Every row gives one point. The points of each table are mixes of a few directions, plus a little noise. Count the directions of each table, and those that both share. Where both have some left over, give the other angles between the two spaces (their principal angles), to ten degrees, smallest first.
In the rows, zero is written as 128.

First (7 x 2):
[[195  72]
 [109 143]
 [128 128]
 [ 66 179]
 [ 91 158]
 [193  74]
 [112 141]]
Second (4 x 2):
[[117 158]
 [106 189]
 [161  40]
 [129 125]]
Directions: first 1, second 1, shared 0; angles 30

First (7 x 6):
[[149 126 165 154 146 119]
 [ 65  98  82 195 112 102]
 [152 159 101  95 123  96]
 [157 115 103 104 104 167]
 [ 67  87 111 128 105 195]
 [188 171 208 156 184  52]
 [119 140 125  65 121 164]]
Second (8 x 6):
[[106 122 141 209 106 187]
 [158 126 159  99 147 129]
 [143 145 102 117 118 113]
 [ 93 119 141 249 118 140]
 [172 140 133  65 142 106]
 [110 107 133  36 157  96]
 [138 125 129  73 159  60]
 [104 141  87 178  77 194]]
Directions: first 4, second 4, shared 3; angles 50

First (10 x 11):
[[124 126 125 134 119 132 141 131 137 127 128]
 [ 92 111  93 189  39 169 249 162 217 114 127]
 [129 129 129 126 131 127 125 127 125 128 128]
 [159 143 158  75 205  93  23  99  51 141 129]
 [139 133 138 110 154 116  92 118 102 132 128]
 [116 122 116 149  98 142 169 139 158 123 128]
 [124 126 124 135 117 133 142 132 139 126 128]
 [135 131 134 117 144 120 106 122 112 131 128]
 [143 135 142 102 165 111  77 114  90 134 128]
 [119 124 120 143 107 138 156 136 149 125 128]]
Second (9 x 11):
[[137 130 118  91 117 105 188 101 121 157 111]
 [129 110 138 124 143  97 151 113 112 123 117]
 [145 144 152 139 116 148 168 108 116 145 147]
 [111 138  84 134 107 157 103 182 162 108 118]
 [120 135 133 138 144 149  18 136 141 127 151]
 [142 114 159 144 131 109 222 108  99 120 124]
 [134 118 124  83 134  83 165  89 113 158 108]
 [113 136  89 130 109 149 112 173 157 111 117]
 [121 127 155 169 153 154  25 143 130 104 160]]
Directions: first 1, second 4, shared 0; angles 30

First (11 x 18):
[[124 126 125 132 125 126 119 119 129 131 125 127 129 125 127 124 128 133]
 [ 85 106 102 173 102 113  37  43 134 160 103 121 133  99 117  88 127 174]
 [152 141 143 102 143 136 180 177 125 110 143 132 125 145 134 151 129 102]
 [137 133 133 120 133 131 146 145 127 121 133 129 127 134 130 135 128 119]
 [138 134 134 117 134 132 149 148 127 120 134 130 126 135 130 137 129 117]
 [ 71  99  94 188  94 108   7  15 135 170  95 119 135  88 114  75 126 189]
 [124 126 125 132 125 126 118 119 129 131 126 128 128 125 127 124 127 133]
 [127 128 128 129 128 128 126 127 128 128 128 128 127 128 129 128 128 129]
 [147 137 139 107 139 135 168 165 126 114 139 130 126 141 133 146 128 108]
 [157 143 146  97 146 139 190 187 124 105 145 133 125 149 135 156 128  97]
 [145 138 139 109 139 134 165 162 126 115 138 130 126 139 132 144 128 109]]
Second (11 x 18):
[[163 164 100  85 167 125 143 192 108  65  80  94 149 226 129  81 141  76]
 [120 119 135 138 118 129 124 113 133 143 139 137 122 104 127 139 125 141]
 [159 159 104  92 162 126 142 182 111  75  88  99 146 211 129  89 139  85]
 [138 138 119 115 140 128 133 147 122 110 114 119 133 156 129 114 132 113]
 [116 116 138 143 115 129 123 107 135 150 144 139 121  94 127 144 124 146]
 [129 128 128 127 128 128 129 129 128 126 128 128 128 129 127 128 128 128]
 [110 111 142 149 109 129 121  97 138 158 152 145 118  79 128 151 121 153]
 [ 96  95 154 167  92 131 114  70 146 183 171 159 109  40 128 169 116 175]
 [114 114 139 145 113 129 122 103 135 152 146 141 120  91 128 146 123 148]
 [124 122 132 135 122 129 126 119 131 137 135 133 125 115 128 134 126 135]
 [140 142 119 112 142 127 134 151 121 106 111 116 136 163 129 112 133 109]]
Directions: first 1, second 1, shared 0; angles 60
